Every row gives one point. Each copy is the shape, with its points in the same order, stretched, turned, moved and blurred by noise. Some copies are also mirrored. Which?

Shape:
[[-7.7  4.2  1.6]
 [-6.2  3.6  3.9]
 [ 4.6 -1.9 -1.2]
 [-8.1  2.0  1.7]
 [ 3.4 -4.5 -3.2]
 [-3.5  0.6 -3.0]
 [ 4.0  0.0 -3.8]
 [-2.7  4.2 -1.3]
 [ 1.4  0.5 -1.5]]
Copy 1, 9 rows:
[[-1.2  3.7 -9.6]
 [-0.8  5.3 -7.6]
 [ 4.3  0.1  2.3]
 [-2.7  3.5 -8.0]
 [ 2.8 -1.8  2.8]
 [-0.4 -0.9 -5.4]
 [ 5.8 -2.1  0.2]
 [ 3.5  0.4 -7.1]
 [ 2.9  0.1 -1.2]]
Copy 1 is: only turned
Copy 2:
[[-0.5  6.7  6.1]
 [ 1.6  8.9  6.0]
 [ 2.1 -2.3 -3.2]
 [-2.3  7.4  5.4]
 [-0.4 -3.1 -4.3]
 [-2.6  0.7  1.3]
 [ 0.8 -3.8 -1.4]
 [ 0.7  1.6  5.1]
 [ 0.0 -0.2  0.0]]
Copy 2 is: mirrored
Copy 3 (9 x 3):
[[ -8.5  -8.8  -0.8]
 [-10.0  -5.3  -0.6]
 [  4.1   5.5  -1.0]
 [ -7.9  -8.6   1.4]
 [  6.8   3.2   1.6]
 [  0.7  -5.8   0.2]
 [  5.9   2.7  -2.6]
 [ -2.4  -4.4  -3.3]
 [  1.6   0.9  -1.7]]
Copy 3 is: only turned

Shape (9 x 3):
[[ 2.7 -0.2 -8.9]
 [-1.9  7.2  3.1]
 [-0.1 -5.7  0.0]
 [ 4.7 -3.6 -7.0]
 [ 0.3 -0.7 -4.7]
 [ 3.2 -1.5 -1.1]
 [-2.0  6.5  6.4]
 [-1.8  0.9  0.8]
 [-1.9 -1.7 -3.6]]
Copy 1 (9 x 3):
[[-8.2  5.1  0.2]
 [-1.7 -2.6  7.8]
 [-0.5 -0.1 -3.3]
 [-4.1  4.6 -3.1]
 [-4.0  0.7  0.0]
 [-1.1  2.6 -0.7]
 [ 0.9 -3.1  7.9]
 [-1.9 -1.9  1.8]
 [-4.4 -1.4 -1.5]]
Copy 1 is: only turned
Copy 2 (9 x 3):
[[-1.2  1.0 -6.9]
 [ 6.7 -4.2  2.5]
 [-4.4  0.1  0.4]
 [-5.0  0.1 -6.0]
 [-1.5  0.3 -2.1]
 [-1.1 -2.2 -1.2]
 [ 6.1 -5.0  5.3]
 [ 0.6 -1.1  2.7]
 [-2.4  2.4 -0.9]]
Copy 2 is: only turned
Copy 3 (9 x 3):
[[-4.2 -6.3 -4.7]
 [ 7.0 -5.2  8.7]
 [-1.0  4.3 -3.5]
 [-3.2 -2.5 -8.7]
 [-2.3 -3.1 -2.0]
 [ 1.9 -1.0 -3.7]
 [ 9.9 -2.2  9.4]
 [ 2.4 -0.3  2.9]
 [-2.7  0.0 -0.9]]
Copy 3 is: mirrored
Copy 4, 9 rows:
[[-8.0  1.9 -7.3]
 [ 1.6 -8.7  6.2]
 [-0.1  5.8  1.3]
 [-5.3  6.1 -8.0]
 [-4.4  0.7 -1.7]
 [-0.7  3.3 -2.6]
 [ 3.6 -9.1  8.1]
 [-0.5 -2.2  3.6]
 [-4.6  0.7  0.4]]
Copy 4 is: mirrored

Shape, 9 rows:
[[-2.7  2.1 10.4  5.2]
 [-1.2 -0.1 -5.7 -2.3]
 [ 7.7 -6.7  0.0 -5.7]
 [-1.7 -4.5 -0.8  1.1]
 [-5.8 -5.6  1.0  5.7]
 [-2.1 -4.9  6.2  0.5]
 [ 2.9 -2.6 -2.3  0.8]
 [-0.6  3.4 -1.6  2.3]
 [-7.1  3.5 -4.1  0.1]]
Copy 1:
[[-5.4 -1.3 -5.1  6.2]
 [ 3.1  0.1 -2.5 -7.4]
 [-1.0 -5.9  5.6 -7.5]
 [ 2.2 -3.8 -2.5 -3.7]
 [ 4.8 -4.7 -5.1  2.1]
 [-1.4 -6.3 -2.8  0.2]
 [ 2.1 -0.8  1.1 -3.3]
 [ 0.8  3.0 -3.3 -1.7]
 [ 1.5  1.4 -8.2 -5.4]]
Copy 1 is: only turned
Copy 2, 9 rows:
[[ 11.3   3.9  -5.8   2.5]
 [ -3.8   1.0  -3.1  -4.1]
 [ -2.4  -3.5   8.5   4.3]
 [  0.8  -2.3  -4.0   1.2]
 [  4.0  -3.8  -9.4   1.6]
 [  3.5  -0.6  -3.4   6.4]
 [  1.6  -2.6   0.9  -2.6]
 [  3.5   2.3  -4.2  -6.1]
 [ -1.9   5.0 -10.5  -5.5]]
Copy 2 is: only turned
Copy 3 (9 x 4):
[[ 1.8 -6.9  2.3  7.4]
 [-3.1  2.0 -1.4 -3.2]
 [ 1.1  7.8 -2.4  2.1]
 [-4.3  0.9 -1.5  1.7]
 [-7.6 -2.1 -2.6  4.4]
 [-4.0 -0.8  1.2  6.3]
 [ 0.4  1.9 -4.2  0.0]
 [ 1.2 -2.3 -1.2 -1.1]
 [-5.8 -2.9  1.7 -3.4]]
Copy 3 is: mirrored

Shape, 8 rows:
[[-0.4  5.0  3.2  4.4]
 [ 6.3  3.5  6.3 -4.5]
 [-4.8  1.2 -2.1 -4.2]
 [-4.8  1.3 -2.7 -5.1]
 [ 5.0  4.9  3.8 -3.5]
 [-4.7 -4.0  0.2  0.5]
 [ 1.4 -4.2  3.1  0.3]
 [ 0.8 -5.3 -2.8  2.0]]
Copy 1 (8 x 4):
[[-2.7 -1.3 -5.3 -3.6]
 [ 0.0 -7.8  3.9 -6.1]
 [-5.7  4.0  4.8 -0.3]
 [-3.9  5.3  5.7 -0.9]
 [ 1.2 -4.5  2.6 -5.6]
 [-7.9  1.6  1.4  3.9]
 [-5.3 -5.7  2.2  1.5]
 [-2.1 -1.9  1.9  7.0]]
Copy 1 is: mirrored
Copy 2, 8 rows:
[[ 1.3 -4.4 -4.8 -3.0]
 [-2.3  3.0 -0.4 -8.7]
 [-2.1  2.0 -6.6  4.8]
 [-1.7  2.4 -6.5  5.0]
 [ 0.7  3.3 -2.4 -6.9]
 [-2.5 -1.5  1.1  5.2]
 [-2.1 -1.0  6.3 -1.3]
 [ 2.9 -0.2  6.6  1.6]]
Copy 2 is: mirrored
Copy 3, 8 rows:
[[  1.4   4.6  -0.3 -10.8]
 [  4.2  -5.0  -9.1  -6.4]
 [  4.1  -0.7   5.0  -2.0]
 [  4.3  -1.8   5.8  -1.8]
 [  2.6  -4.7  -6.8  -8.1]
 [  4.7   3.5   5.2   2.5]
 [  4.6   0.2  -2.8   2.2]
 [  2.1  -0.4   0.0   5.4]]
Copy 3 is: only turned

Shape, 9 rows:
[[ 1.1 -2.6  7.7 -5.6  0.8 -1.3]
 [-5.2 -3.9  4.1  3.2 -4.9 -4.2]
 [ 3.3 -4.4 -7.9  4.7  0.7  4.0]
 [-3.1  1.8 -1.9 -0.4 -3.9  1.2]
 [ 3.7 -6.3 -3.9 -0.9  2.6 -2.1]
 [-2.9  0.8  1.7  2.9  0.4 -1.4]
 [-7.8  2.0  3.8  0.6  0.7 -0.5]
 [-4.8 -1.6  6.4  2.1 -2.6  0.8]
 [ 5.8  3.8 -5.6  3.1  1.6  1.5]]
Copy 1 (9 x 6):
[[ 2.1  2.9  5.3  0.2 -6.3 -4.5]
 [ 0.3 -3.7  7.0  5.3 -4.2  6.4]
 [-4.3 -4.5  2.2 -4.6  8.0  5.2]
 [ 0.6  0.0 -1.0  0.9 -2.8  6.5]
 [-7.2  3.4  8.1 -3.3  3.4 -0.8]
 [ 1.9  0.9  0.8  4.7  1.2  3.7]
 [ 6.8  1.2  0.9  5.6 -2.9  5.0]
 [ 6.4 -4.7  3.1  3.6 -2.6  3.6]
 [-5.9 -0.3 -5.2 -0.4  4.8  2.6]]
Copy 1 is: only turned
Copy 2:
[[ 6.7 -3.2 -6.7  0.5  5.0 -3.7]
 [-0.3  6.7 -9.4 -0.5 -0.3 -6.8]
 [-8.4 -1.3  0.9 -8.2 -9.4  4.8]
 [-1.4  3.3  3.6 -3.0  1.7 -6.9]
 [-6.1 -6.3 -5.4 -3.3 -3.3  2.8]
 [-2.3  3.3 -1.3  1.6  0.3 -2.0]
 [-1.8  6.6 -0.1  0.5  7.2 -4.0]
 [ 3.2  6.8 -5.0 -2.3  1.7 -5.2]
 [-4.8 -3.9  7.1 -0.1 -7.9  2.9]]
Copy 2 is: mirrored
Copy 3, 9 rows:
[[-0.5 11.0  2.5  8.8 -3.3 -2.0]
 [-0.5  0.6  3.1  3.9  0.5 -6.2]
 [ 0.8 -0.3 -0.1 -6.7  9.1  1.1]
 [-0.3 -2.0  5.1 -1.4  0.1  0.7]
 [ 4.0  8.0 -1.3 -1.8  4.1 -4.1]
 [-0.8 -1.5  0.3  3.9 -2.2 -0.3]
 [-4.7 -1.5  0.1  5.1 -7.1 -0.3]
 [-4.6  0.6  2.6  5.7 -1.3 -1.6]
 [ 4.5 -3.7  1.6 -1.6  3.5  6.3]]
Copy 3 is: only turned

Shape (9 x 6):
[[ -6.5  -1.5   0.2   2.0   1.5  -0.5]
 [ -4.2   1.0   2.0  -7.3   3.7   1.8]
 [ -1.1   5.8  -4.6  -5.5  -1.9   3.6]
 [ -2.0  -0.6  -1.7   4.3   1.5 -11.3]
 [ -1.4   2.2   4.0   1.2  -0.5   1.7]
 [  1.2   3.1  -4.8   5.1   0.1   2.9]
 [  1.1  -9.9   0.8  -0.6   4.6   2.2]
 [ -1.0  -0.7  -0.2  -3.2  -5.0   1.2]
 [  5.6   0.6   0.1  -3.3   2.6   0.0]]
Copy 1, 9 rows:
[[-3.4  2.6  0.3 -0.9 -3.6 -4.6]
 [-1.3  1.6  2.9 -7.5 -2.0  4.0]
 [-3.7 -3.0 -0.3 -1.4  1.8  5.4]
 [-1.3  0.4  3.0 -1.3  5.5 -8.2]
 [-2.5  5.4  0.0  1.1 -1.4 -0.6]
 [-0.1 -1.3  0.4  4.0  1.1 -0.6]
 [ 7.9  0.7 -0.4 -5.9 -2.2 -1.2]
 [-2.4  1.0 -5.2 -0.4  1.0  0.1]
 [ 5.6 -0.5  2.5 -4.1  5.0  4.3]]
Copy 1 is: only turned
Copy 2 (9 x 6):
[[ -0.1   1.5   1.2  -2.4  -9.3   2.1]
 [ -0.6 -10.0  -0.3   4.0  -8.1  -4.2]
 [ -9.6  -2.5  -7.9   7.6  -1.5  -3.5]
 [ -1.1   6.1   2.8 -10.8  -3.7  -5.1]
 [ -0.5  -4.6  -1.8  -0.6  -1.8   3.6]
 [ -8.6   6.2  -0.3   1.9   0.6   3.9]
 [  9.8   1.7   6.8   6.0  -5.0  -0.2]
 [  2.1   0.1  -8.7   5.2  -1.6  -0.9]
 [ -0.5  -4.6   1.5   4.3   3.8  -4.3]]
Copy 2 is: only turned
Copy 3 (9 x 6):
[[ 0.8 -2.2 -2.6  0.9  5.0  0.6]
 [-3.7  5.6 -1.8  3.5  5.4  3.7]
 [ 0.8  8.9  1.9 -1.6  0.8  0.3]
 [ 0.6 -5.4  7.5  1.5  8.1 -1.2]
 [-2.0  2.0 -0.6 -0.8 -0.2 -0.8]
 [ 3.1  1.1  2.6 -7.8 -1.6 -0.6]
 [ 1.2 -5.4  0.8  3.0  0.5  9.0]
 [ 1.0  5.1  2.5  3.6 -2.0  0.1]
 [-2.2  2.5  7.4 -1.5  1.2  3.6]]
Copy 3 is: mirrored
Copy 4:
[[  5.4  -5.3   2.7  -3.1   6.2   0.5]
 [ 10.0  -6.5  -0.2  -4.6  -2.9   2.8]
 [  2.0 -10.0  -5.5  -2.8  -7.8   7.9]
 [  1.9   1.2  -6.7   6.7  12.5  -0.1]
 [  0.7  -5.4   4.5  -1.3  -1.2  -3.1]
 [ -6.1  -6.3   3.6   0.7   1.3   7.0]
 [  5.4   8.2   4.7  -7.5   6.1   1.7]
 [  2.0  -1.1  -4.1  -6.3  -3.9  -0.4]
 [  1.0   1.2  -1.9   1.5  -2.6   4.1]]
Copy 4 is: mirrored

Shape, 14 rows:
[[  5.4   5.1   1.7  -5.3  -6.3   4.9  -3.7   1.6]
 [  2.9   8.3   0.1  -4.3  -5.7   2.8  -4.7  -1.8]
 [  0.1  -3.1  -0.8   1.8   1.0  -2.4  -1.2   2.3]
 [ -7.3  -6.5  -3.1   6.2  -0.8  -5.1  -1.8  -1.3]
 [ -3.1  -5.3  -4.9   4.9   1.2  -3.9  -3.7  -2.4]
 [  2.9  -2.8   7.5  -1.4  -2.6  -0.3  -1.2   2.4]
 [  5.3   0.0   1.8  -1.6  -2.0   6.3   3.3   1.8]
 [ -3.4  -1.2  -2.8  -3.9   4.3  -1.4 -11.2  -4.6]
 [  2.3   4.0   0.0  -2.1  -2.1   5.0   0.0  -3.3]
 [  2.0  -6.6  -4.8   2.8   0.2  -7.4  -2.1  -3.4]
 [ -3.6   0.9  -3.1  -0.7   2.9  -6.1   2.6   0.1]
 [  5.5   1.6   7.6   2.2  -0.4   1.5  -2.7  -2.3]
 [  6.5   1.4   2.6  -0.1  -2.7   4.9  -0.9   3.9]
 [  4.2   5.1   4.0   2.6   2.1   0.8  -3.1   5.5]]
Copy 1:
[[ 9.4 -6.0  2.1 -5.1  3.0 -1.2  2.7 -0.3]
 [ 8.4 -3.6 -0.6 -4.7  2.9 -1.1  4.0 -5.1]
 [-3.0  1.7  3.8 -0.2 -2.4  0.3 -1.3  2.7]
 [-8.9  4.6  6.1  5.3 -4.7  3.1  0.5 -2.5]
 [-5.3  6.1  3.8  1.7 -6.0  1.4  2.4 -0.2]
 [ 3.7 -3.1  7.5 -0.6  0.3 -3.6 -4.6  0.8]
 [ 7.0 -4.9  0.5 -0.2  2.1  2.2 -2.8  5.6]
 [ 4.5 10.1  8.1 -4.6 -1.9  3.4  4.1 -3.4]
 [ 6.6 -1.4 -0.7 -1.0  1.3  2.6 -0.4 -0.7]
 [-3.3  3.1  1.8 -0.8 -9.7 -0.9  1.5  1.0]
 [-5.6  3.0  2.4 -2.0 -3.3  3.6 -3.3 -1.4]
 [ 6.0  1.6  1.9  1.1  1.1 -6.6 -2.1 -1.2]
 [ 4.6 -4.2  0.5 -1.4  2.1 -2.5 -0.6  5.1]
 [-0.4  0.6 -0.8 -1.9  3.9 -5.6 -1.3  2.0]]
Copy 1 is: only turned
Copy 2 (14 x 8):
[[  5.6  -4.4   4.3   4.3   5.1  -5.6   0.5  -0.5]
 [  5.3  -1.8   2.3   8.9   2.1  -3.6  -0.3  -2.8]
 [  0.5  -1.8  -3.7  -6.9   1.5  -0.7   1.4   0.9]
 [ -0.1   2.5 -10.9  -9.2  -4.7  -4.6   3.1   0.9]
 [ -2.2  -0.8  -9.6  -7.9  -4.2  -2.8   1.3  -1.1]
 [  3.5  -3.0  -1.6  -3.0   7.9  -3.3   1.4   5.3]
 [  0.4  -2.5   6.0  -1.0   4.2  -1.7  -2.9   4.2]
 [ -6.6   0.6 -11.0   0.2  -0.9  -3.3  -0.9  -6.8]
 [  0.4   0.2   2.7   5.5   0.2  -1.2  -3.1   0.0]
 [ -1.0  -4.4 -11.5  -9.3  -2.2  -1.1  -3.5  -0.5]
 [  0.0   5.3  -5.0  -3.2  -1.1   4.9  -4.1  -1.3]
 [  1.4  -5.2   0.8   4.3   3.9   0.1   2.4   4.6]
 [  3.2  -6.3   6.3  -0.2   5.0  -2.7   3.1   2.7]
 [  3.1  -4.4   5.4   2.4   4.7   2.6   7.6   1.4]]
Copy 2 is: mirrored
Copy 3 (14 x 8):
[[  4.4   2.6  -5.2   2.1  -1.7   4.3  -4.7   7.6]
 [  0.1  -1.4  -9.9   2.7  -2.0   2.3  -4.0   5.7]
 [  1.4   3.2   1.7   0.5   2.2  -3.7   3.2  -1.6]
 [ -3.6   4.4   0.7  -2.1  -0.2  -6.4   8.4  -7.1]
 [ -4.6   5.0  -0.4   0.6   1.9  -6.2   3.2  -4.7]
 [  8.8   3.5   0.7  -2.9   2.8   0.3  -0.8   0.4]
 [  5.2   2.2   5.2   1.7  -1.0   4.3  -4.7   2.5]
 [ -5.7   3.6 -11.2  -0.9  10.7  -0.8  -4.4   2.2]
 [ -0.5  -1.1  -2.8   1.7  -0.6   3.6  -5.8   2.1]
 [ -2.3   5.0   4.3  -0.3   0.6  -9.7  -0.1  -3.1]
 [ -2.6  -4.8   1.5  -1.8   1.4  -6.0   5.3  -2.4]
 [  6.0   0.6  -5.1   2.6   3.5   0.7  -6.2  -2.1]
 [  6.5   3.7   0.4   4.2  -0.2   3.0  -2.6   3.0]
 [  5.7  -1.2  -6.2   6.3   3.8   0.1   1.8  -0.5]]
Copy 3 is: only turned
Copy 4 (14 x 8):
[[ -3.8  -1.6  -6.2  -2.9   4.0   5.5  -2.7   1.1]
 [ -1.4  -3.6  -4.8  -4.1  -1.3   3.1  -7.4  -1.0]
 [  0.5  -2.0   1.2   3.9   0.7   0.3   3.9  -0.6]
 [  7.4  -4.2   4.3   9.4  -1.2   2.5  -1.0   1.9]
 [  4.8  -4.4   4.3  10.6  -0.4   0.2  -1.7  -0.6]
 [ -7.8  -3.8  -4.5  -0.1   0.2   2.6   6.7   6.0]
 [ -4.4   2.3  -9.4   4.2   4.8   3.3   5.6  -2.3]
 [ -3.5  -0.3   8.2   7.6  -6.4  -1.7 -10.6   2.7]
 [ -1.5   0.5  -6.9   2.8  -1.8   2.2  -3.2  -4.2]
 [  1.9  -9.3   5.6  11.5  -1.3  -0.2   0.4  -4.2]
 [  5.0   0.1   5.5   2.5  -4.3  -0.1   1.8  -8.0]
 [ -7.7  -7.1  -9.1   0.9  -3.3  -4.4   3.6   3.8]
 [ -4.3  -0.6  -8.6   0.5   6.8   1.0   5.9   1.5]
 [ -3.0  -2.4  -6.1  -4.4   2.7  -6.8   5.7   2.2]]
Copy 4 is: mirrored

Shape, 15 rows:
[[ 4.4 -3.8  0.1 -5.4  2.4  0.2 -4.2  4.3 -1.5]
 [-3.8  1.1  7.4 -5.9 -2.3 -5.9 -3.8 -0.3  1.0]
 [ 5.9  7.1  0.0  6.4  3.3  5.2  3.7 -2.9 -4.0]
 [ 4.3  1.9  0.4  1.7  1.2  9.1  5.4 -1.8  1.1]
 [-0.9  3.6  2.0  9.0  2.2  6.1  2.5 -0.7  2.3]
 [ 1.8 -2.7  3.0 -0.4 -2.7 -3.8 -1.3 -3.8  4.6]
 [ 0.1  7.1  0.3  5.6  0.2  3.5  2.9 -6.9 -0.6]
 [-1.3 -2.5  2.2 -3.7 -3.9 -7.0  2.7  1.1  0.8]
 [ 4.8 -2.7 -2.2 -2.5 -4.4 -2.8 -6.2  2.8  1.8]
 [-3.1  0.6  3.9 -4.8 -6.2 -2.8 -5.0  2.6  3.8]
 [ 0.2 -0.2 -6.0  3.6  6.7  4.5  0.7 -1.4 -0.8]
 [-3.6  2.5  4.9  8.0 -4.5  3.3  1.4 -6.2 -5.2]
 [-3.5 -4.2  3.4 -5.9 -7.4 -2.3 -1.9 -0.1 -0.2]
 [ 2.0 -3.0  1.3 -1.6 -2.2 -4.6 -1.1  7.6  0.6]
 [ 0.2 -6.5  8.3 -3.6 -2.9 -5.4 -4.8  0.5  1.8]]
Copy 1 (15 x 9):
[[ 6.1  4.8 -2.7  7.4  5.4 -3.5 -0.3  5.2  0.4]
 [ 2.7 -2.3 -5.4  2.4 -1.8 -9.1 -0.7 -0.4  0.2]
 [-0.8 -4.2  7.1 -0.2  7.4  5.2  3.1 -8.7  3.3]
 [-5.9 -1.2  0.1 -0.2  5.5  2.4 -0.6 -3.9  5.2]
 [-2.5 -2.4  1.1 -2.3 -1.3  6.8  0.6 -4.8  3.5]
 [ 4.8  3.1 -4.3 -3.8  2.9 -5.4 -3.2 -2.6  0.8]
 [-4.8 -5.6  4.2 -6.1  4.4  2.8  2.5 -6.5  2.5]
 [ 0.8  2.7 -4.3  3.3 -2.2 -9.6 -3.3 -2.9 -2.6]
 [ 6.1  8.0 -5.0 -0.2  7.2 -2.2  3.8  0.2 -2.8]
 [-1.2  3.7 -9.9  1.0 -2.0 -5.3  3.4  0.5 -0.7]
 [-0.5  0.1  3.2  0.9  5.9  2.3 -3.9  2.9 -2.7]
 [-3.0 -3.6  6.5 -3.9 -1.7  1.4  5.2 -5.6  8.1]
 [-1.5  3.9 -6.4  1.3 -1.7 -7.9  0.4  2.6  2.6]
 [ 5.0  7.9 -4.9  7.2 -2.0 -5.6 -0.3 -2.3 -3.1]
 [ 8.1  3.8 -5.8  2.0 -2.3 -8.4 -3.6  0.2  3.8]]
Copy 1 is: mirrored
Copy 2, 15 rows:
[[ 3.2 -1.5 -1.0  1.2  1.2  5.3 -0.2 -3.8  4.8]
 [-1.2  3.8 -2.6  9.7 -0.9 -1.2  0.8 -6.8  4.1]
 [ 0.7 -6.6  6.8 -7.7 -3.9 -4.3  5.2  3.3 -5.3]
 [ 0.2 -5.8  6.3 -7.2  0.4 -2.2 -2.6  2.9 -0.5]
 [-4.3 -3.9  3.1 -3.2 -6.8 -2.1 -0.3  5.4  0.1]
 [-4.1 -4.1 -3.4  3.4  1.4  0.5 -0.1  0.5  1.5]
 [-3.0 -6.1  5.6 -1.9 -3.0 -3.2  3.4  3.5 -6.7]
 [-0.7  2.4 -5.0 -1.0  1.7 -1.3 -3.3 -4.5  1.0]
 [-4.1 -0.8 -3.1  2.6  3.2 10.1  2.2 -1.4  3.9]
 [-5.2  7.6 -3.3  8.8  1.9  6.9 -1.6 -4.1  7.5]
 [ 3.2 -8.0  3.5 -3.5 -4.7  2.5 -0.6  3.1 -5.9]
 [-7.2 -7.5  4.6  1.9 -5.5 -3.0  2.1 -2.4 -2.4]
 [-4.0  0.7 -1.5  6.7  3.7  4.2 -4.5 -6.9  4.4]
 [-2.2  3.7 -5.6 -1.7  0.5  2.9 -1.0 -3.5  6.3]
 [-3.9 -0.8 -5.4  8.9 -0.1  1.1 -1.5 -5.6  7.3]]
Copy 2 is: only turned
